Each row is a point. Before rounding, the points of a table are all equally far from one centre. They may lie mostly on one side of it. Where is the centre, to within rounding?

Points (9 x 3):
[[-10  -3  32]
 [-12  -8  34]
 [-28  18  35]
 [-16 -63  10]
 [-12 -22  33]
 [-36 -58  28]
 [-95  39   4]
 [ 16 -30 -19]
 [  3  -3  19]]
Centre: [-54 -12 -25]

Points (9 x 6):
[[-56 -38 -26  92 -12 -46]
 [  1   1 -10  36  51  18]
 [ 28  24 -27  32   4  16]
 [-25  37  -1  87  62 -62]
 [-44   2 -22  11  28  -6]
 [ -2 -27 -20  42  52   4]
 [-12  37 -37  40  41 -64]
 [  5 -42  -8  95  52 -15]
 [ 51  11 -16  37  42 -11]]
Centre: [ -3   0  27  57  -4 -41]

Points (13 x 8):
[[-15  60  32 -75  27  16 -53 -36]
 [-12  47   4 -57   1  21 -64  12]
 [  3  72 -13 -46  46  -6 -26  12]
 [-12  95  43 -50  16  30   8 -25]
 [ 14   8 -21  19  27  16   4  33]
 [  4  46 -24 -19 -31  -1 -44  39]
 [ 29  57  35 -17  10  -9  53  32]
 [-43   4  43 -69  63  30 -30  -9]
 [-17  70  17  41  68   8   7  -4]
 [-38  52  28  13  41  36 -21  40]
 [-16  18  12  -5  35  69 -10 -23]
 [-44  89  52 -66  -6 -31  74  13]
 [-14  17  17 -52  19  66  20 -20]]
Centre: [-53  15  25 -10  -8 -41   6 -27]

Points (15 x 11):
[[ 26 -10  -9  74   3  24  31   8 -21 -48  13]
 [  8  -7  -3  29  40  48  -4  52 -61 -35  34]
 [ -2  18   1  69  -8  25  31  29 -10 -44  44]
 [ 26  20  16  60  51  38 -16  23 -29 -63  10]
 [ 16 -16  21  52   4  25   7  11   7 -95  43]
 [ 38   0  13  79  12  10 -17  62 -29 -57  30]
 [-12  36 -15  71  18  16  -7   8 -20 -67  38]
 [ 14  27   2  70  -3  28 -15   2 -32 -42  45]
 [  1   1 -18  63 -15 -25  20  29 -32 -68  40]
 [ 21  29  11  55  25 -20  -5  12 -43 -64  30]
 [  4   5   2  62  15  22  33  35 -36 -84  41]
 [ 27   5  28  64  22  51  -4  41 -14 -40  36]
 [-13 -21  21  34  52  46  18  19 -24 -58  11]
 [  8   7  16  29  44 -16  -8  26 -22 -62  54]
 [ 25   6  21  53   0  32  25   0 -38 -49  36]]
Centre: [  0   1   0  21  -6  17 -14  36 -19 -59   2]

Points (17 x 14):
[[-18 -27  13  14 -42 -14   0 -33  10  59  12 -74 -22 -17]
 [-11 -18  -3 -15  -7 -51  23 -22   4  16  -7 -95 -31 -24]
 [ 10 -28  13   7  -6  27 -19  -2  35  38  13 -89 -28 -16]
 [ -9 -29 -16  10 -29 -54  32  -8  -8   9  -7 -68  -2 -25]
 [-11 -41  12  -6 -33 -12   8 -51  14  27  27 -92 -55   7]
 [ 10 -28  18  24 -32 -61  -4 -54 -11  27  41 -53 -22 -11]
 [ -5  -5   7 -21 -28  30  33  -2  11  64   4 -62 -25 -13]
 [-31 -14  34  15 -15 -21  16 -41  10  35  13 -72 -14 -37]
 [ -3 -29  30  -4 -34 -42 -14  17  18  27 -26 -62 -26 -22]
 [ 29 -61  -2  10 -15   1 -24 -33  42  19 -24 -63 -10  -8]
 [-31 -27  59   1 -12 -33 -10 -41  45  25  31 -59 -29 -10]
 [-13 -32   9  -6 -57 -45  19  -1  36  32  -1 -78 -24 -20]
 [-16 -32  53 -31 -47 -19  17 -57  16  27   0 -49  -1 -25]
 [-22 -15  -5  -1 -13   0 -27 -30   2  36  -3 -87 -24 -17]
 [ -6 -38   8  38 -25   9  26  -3   4  18  29 -79 -43 -19]
 [-37 -58  13  -9 -26 -15   3 -33  -8   9  14 -74 -31  14]
 [ -4  -6   1   0 -56 -36   6 -18  13 -16  59 -91 -13  19]]
Centre: [ 15  -9   6 -14 -17 -11   9 -20  23   1  20 -29 -24  -3]

Points (24 x 20):
[[ -7 -30  24   8 -20 -50  32  38  20 -66  29  22 -28 -36  -6 -63  -3 -41
   67 -47]
 [-11 -24  16  17   2 -26  18  19 -47 -15  25 -12 -34 -54  25 -38 -51  -7
   56 -85]
 [-22 -61  23   8 -11  -9  12  45  13 -31  79  40 -33 -45  -4 -14 -22 -20
   42 -36]
 [ -9  49  41   5  19 -41 -19  48  -3 -46  47  -4 -33 -19  30 -77 -10 -60
   57 -34]
 [-36 -37  -5  14 -21 -24  16  58 -21 -48  51  27 -28 -63  10 -65 -26 -26
   39 -48]
 [-13 -22  20 -19 -11 -69  71  13  -5 -27  75   2 -15 -32  30 -49   8 -44
   43 -64]
 [ -7  -9  -2   0   0  -3  29  27  -1 -31  93   6 -40 -37  25 -66 -23 -32
   56 -13]
 [ -8  15   6   3 -26 -24  30  10 -16  -8  84   3 -23 -14  27 -34 -15 -58
   37 -73]
 [-41 -42 -27  -9 -10 -24   3  31  -7 -23  69   1 -11 -45   5 -54 -31 -49
   52 -44]
 [ 40   3  -4 -28  -7   0  28  -6 -30 -66  21   9  -7 -26   0 -68  11 -22
   14 -44]
 [-18 -28 -29   0  15 -22  31  39  -4 -25  95  26 -20 -15  14 -41 -17 -69
   24 -53]
 [  6 -15 -11  10 -19  -3  12  28 -35 -12  80  -2   5  -5  51 -31 -39 -24
   42 -56]
 [-17 -31  19 -10 -32 -13  31   3 -13 -17  62   2 -24 -43 -13 -71 -11 -43
   41 -59]
 [-16 -15  44  -5 -45 -12  23  20 -17 -63  45  -1 -41 -23   1   0  18 -10
   27 -71]
 [ -4   0   7   0 -39 -20  -2 -19 -30  -1  38  11 -32 -48   9 -38 -44 -54
   27 -44]
 [-18 -17 -23  -4 -36 -53  22  20  27 -40  46  31 -31 -20   0 -16 -78 -43
   29 -37]
 [ 14   5   0  -8  31 -18   5  34 -16 -25  73  26 -15 -12  18 -39 -29 -35
   68 -72]
 [ 10  21  -7   3   8 -39  39  43 -10 -32  80  -5 -16  -9  14 -45 -12 -53
   71 -40]
 [ 27   7  13 -15 -23 -22  35  -2 -45 -18  30  -7 -23 -18  21 -21 -36 -55
   37 -75]
 [-12 -29  20  17 -35 -29  14  38  19 -26  75  -4 -32   7  16 -67  -4 -59
   30 -67]
 [-20  -6   8   6 -31 -12  57  58  -4  -8  55  30   3 -31  18 -54 -45 -45
   81 -29]
 [  9 -29   4  10  -8 -10   0  29  19 -27  62  35 -37 -45   5 -68 -36 -40
   39 -52]
 [ 21   3 -23  -8   1 -32  37  38 -32 -57  30   7 -57 -29   5 -32 -26 -42
   58 -37]
 [ -3 -24  24 -28 -21 -22  24  32  -7 -47  91  34 -30 -31  36  -8  -4 -36
   29 -44]]
Centre: [-33  -1  23 -10  26 -28  30  41  11   2  -3   2  -8   1  20 -30 -11  -6
  -9 -13]

Points (30 x 24):
[[ 25 -16  17  28  45   2  29   1 -21  27 -13   4  49  49  12  -9  27 -65
    6 -11 -18 -31 -15  10]
 [ 25   2  26  45  37  -7   4 -25 -20   7   9  -3  31  67  28  -3  39 -36
    9 -21 -41 -32  22  -6]
 [ 13  -4  22  10  44  -1  -4 -19 -13  -5   4 -10 -15  37  36   2  27 -32
  -15 -38 -81 -31  -7   4]
 [ 17 -24  -4  12  51  29 -10 -51 -45   9   7 -29 -21  76  25  -7  24   3
    7  -5 -52 -22  -8  -1]
 [ -5 -19 -21  43  54  34  -8 -49 -39   4 -14  20  17  64  -1 -16  24 -44
  -18 -20 -38 -44  -3 -24]
 [ 51   3  19  20  36  17  12 -33  13 -35 -18  33  29  52  18 -22  73  -5
   -9  -3 -10 -16 -32  -1]
 [ 53 -40 -21  36  39  -3   4 -37 -18  -1 -11 -25   8  62  24 -35  -1 -20
   56  -7 -43 -31  -1   6]
 [ 24   2   1  21  44  11 -21 -42 -51  16   2  13 -29  68  -5   8  20  -7
  -51  13 -32 -17  -5  58]
 [ 31 -32  -2  38  39  -8   2 -38   2  16 -25  -1   5  29  -1  -5  34 -33
  -24 -36 -38 -41 -10  48]
 [ 11 -15  -4  31  49  -2  -6 -24 -56   9 -21  45   3  60  16 -14 -10   6
   -1 -19 -65 -78  -5 -13]
 [ 59 -14  21  14  49  -8  37  -9 -55 -20 -21 -11  -3  51  24 -29  15  -9
    3 -14 -50 -51  -1   4]
 [ 38 -38 -19  30  18  18 -12 -27 -21  21 -10   1  23  32  50 -15  49 -55
  -23 -11 -68 -31  -2   5]
 [-21  -3 -65  30  24   7   2  -4   0  36 -23  -8  22  38   7  32  20 -22
   13 -26 -43 -50 -29  12]
 [ 51 -25  -7  34  26   6  -1 -47 -20 -12 -21 -34  -6  80  25 -35  37 -19
  -34 -11 -18 -18   8  19]
 [ 48  -7  12  29  13  21   7 -33 -31  -1  37 -27  33  52  23  -8  25 -29
   -4 -20 -46  -7 -29  16]
 [ 24 -20  -9   1  58  -1 -26 -59   5   1 -13   5 -27  55  41 -26  57 -17
   -9  -5 -21 -28 -25  12]
 [ 56   0  33  26  18 -15  -2 -41 -24  22 -30   0 -35  63  11 -19  16 -46
   -5  -4 -67 -14 -10   9]
 [ 10 -39   5  24  31  24  31 -10 -51  19 -41 -11  33  12  22  11  16 -15
   47  28 -26 -17   4 -29]
 [ 36  13  14  -5  53  11  22  -9  20   0   1   1  27  45  42   1  12 -26
  -20 -10  -5 -60   1   9]
 [-27  -9 -43  11  36  -1   7 -18  -6   8   2  18  27  66  37 -15  19 -55
   18 -37 -34   0  18   5]
 [ 23 -19   2  22  50  10  16 -30 -49  18 -17  21   7  74  42 -22  14   6
   -6 -16 -60 -43 -33   3]
 [ 41 -27 -15  50  23  -7 -11 -36  -7  -6 -21  -6  30  95  18   9  12 -16
  -17 -26 -59  -8 -34  13]
 [ -6  21  -7  59  13 -30   8 -54 -22 -22 -11  -1 -39  54 -14 -21   0 -31
   11 -16 -26 -24 -22  -4]
 [ 34  -8  33  70  31  39  -1 -21 -20  13 -15   0   6  53  -3   4   7 -28
  -25  30 -43 -40  10 -27]
 [  2 -23 -49  22  66  20 -12 -44  -5   8   6   8  29  37  19   9  37  -2
   -8 -34 -52 -25 -30  -8]
 [ 23 -16   8  56  66  21   3  24 -25   5   7   2 -22  38  17  10  30  -1
  -21 -35 -48 -36 -22   7]
 [ 60  -3 -30  53  74   8   1 -47 -17   6 -29  -1  -1  20  12   3   2 -31
   20 -38 -29 -19 -15  20]
 [ 28 -47   5  17  48  -6 -10   3 -32  17  15  21  42  40  39  -1  43 -35
    1 -35 -31 -39 -17 -24]
 [ 56  -9  -9  52  51  37 -26 -15 -22  25 -21   2  25  36  59   8   8 -32
  -10 -20 -54 -21 -16  20]
 [ 29 -26 -24  38  43  19 -20 -41 -16 -14   0  -2   2  64  40  18   0 -29
    9 -24 -35 -13 -10  62]]
Centre: [ 29  -1 -24   6  10   3 -25   5 -22  -7 -20  19   3  30  -2  -8   6  -5
   0   8 -21  -7  -3  -3]

Points (31 x 24):
[[ 40  29  40   1 -13 -27  -9   2  21  11  -5 -15   4  10 -23  54  15   9
  -20 -15 -44   4  95  54]
 [  1  32  47   2 -56  21 -29  -8 -17 -16   1 -23 -24  -2 -19  15 -32   8
  -30  18 -16   1  49  63]
 [  3  23  15  -1 -26  -8  -5 -30  16   3  36   2 -20 -41 -24  35   2 -15
  -47 -35 -40   7  25  31]
 [-14  23  20  38 -22   0  23 -29  17   2  21  -1   4 -30  -6   2  -9  27
  -42   2 -21   4  84  10]
 [ 58  28  19  14  13  -6  22  12  11   0  11  31 -29  -2 -30  24 -25  33
  -26 -26 -60  63  40  67]
 [ 42  48  14  -5 -26  -6  -3 -36  14 -19 -24 -22  30 -25 -36  25  15  30
   -5 -11 -36  -2  68  68]
 [  8  18   6 -10   0 -10  -5 -16  -8 -29   6 -21  -6 -27 -21  65   2  34
  -70   5 -10 -16  41  25]
 [ 35  81  38   9 -20   4 -16 -30  12  21 -36  10   1   3  -5  41  -7  20
  -25 -37 -25  29  64   0]
 [ 11  28  52  -7  -3 -46 -20 -20 -20 -37 -15  36  15  -1  -4  54  -6  12
  -39  12 -31  58  76  12]
 [ 29  -8   5 -23   5  -4  21  14   9 -11   6 -34 -30 -39 -25   6   3  49
  -70  -6 -42  46  58  62]
 [ 19  43  27  18 -21  30 -11 -20 -13 -12  -8   5 -15 -16  38  47 -33  56
  -33  10 -53   4  34  76]
 [-13  23  27  23  -8  11  12  -3 -33 -16  -3 -38 -40  -7  -9  56   3   3
  -73  -4  15  -2  57  37]
 [ 29 -21  12  -4  -4 -28 -10 -36   9 -44  -2 -28 -51  -5 -29  31  -9  26
  -17 -28 -37  -6  52 -10]
 [ 16  17   8   5 -65 -15 -52 -22 -11 -33  -5 -34   5  11  17  66  30  15
  -34   0 -45  42  60  26]
 [ 30  79  38  -1  -1  -3 -11  -6 -19  28  13  22 -53  15 -10  31   9  26
  -56 -23 -36  27  56  17]
 [ 17  21 -30  30 -11 -54 -19 -49   2   6  10  34 -16  -3 -18  30   3  18
  -38 -25 -29  38  37  41]
 [ 26  -2  58  16 -14   8 -30  -2 -31 -10  -8  24 -23  -5 -33  31  -9  18
   -7 -14 -26 -40  67  44]
 [ 25  58  31  10 -11   5  -8 -18  19  15  17  15 -43  -2 -30  23 -14  30
  -42   7 -13  -2  47  44]
 [ 43  21  47  10  39   9 -11 -16  -3   4 -28 -12  -9 -16 -24  45  13  40
  -50 -14 -60  20  82  43]
 [ 15  26  12  12  -4 -15   7 -29  10  24   3   3 -14  -2 -20  77   9  24
  -45  -6 -34  39  51  44]
 [ 26 -20  42   8  -2 -24 -27 -31 -11  -8  11  24 -24 -26 -11  38   7   1
  -55 -29 -15  34  90  64]
 [ 37  14  17   8 -46  -5 -30 -61   1 -34  26 -14 -26  10   1  51   3 -28
  -23   2 -36  10  41  19]
 [  7  22  28  24  -7  23   9  11  26  17  -7 -18  -4  -8  -4  36 -15  30
  -69 -35 -58   1  42  34]
 [  2  44  14  31 -61   1 -21  18  21  -8 -24 -14   8 -17 -33  39  15  -9
   -8  11 -27  -3  19  40]
 [ 30  57  23  36 -40  23 -37 -48   2 -12 -15 -41 -15 -29 -11  28  42  29
   -4 -25  -2  40  59 -13]
 [ 19  35  30  14 -31  37 -39  -4   5 -60  23  10 -11  -8 -32  39  24  31
  -39 -15 -43  14  62  25]
 [ -7  26  -3  11  -1  16 -11 -37 -28 -30 -15  10  31   8 -20  20  22  30
    2 -23 -63 -10  72  67]
 [ 17  43 -23   3 -47   3 -21 -22  -2 -28   2 -19 -11   4 -31  16 -16  14
  -51  26 -24  68  17  38]
 [ 15  20  30   0  -2  20 -30 -24  21   9  -4 -38  -8  -6 -17  58   9  33
  -39 -13 -45 -11  21  16]
 [ 16  38   3 -10 -16  20 -49 -35 -15  11   3  -7  -7 -32 -37  25 -15  20
  -38 -27 -46  24  40  10]
 [ 27  41  18  38 -14  29  22 -19  10  -8  -3 -17 -13 -32 -20  44 -10 -14
  -15  -2 -73   9  57  14]]
Centre: [ 34  18  16  10   4  -6  -4  10 -23 -24 -12  -7  -9  -7  33  -5  23   9
  -8 -16 -12  31  30  28]
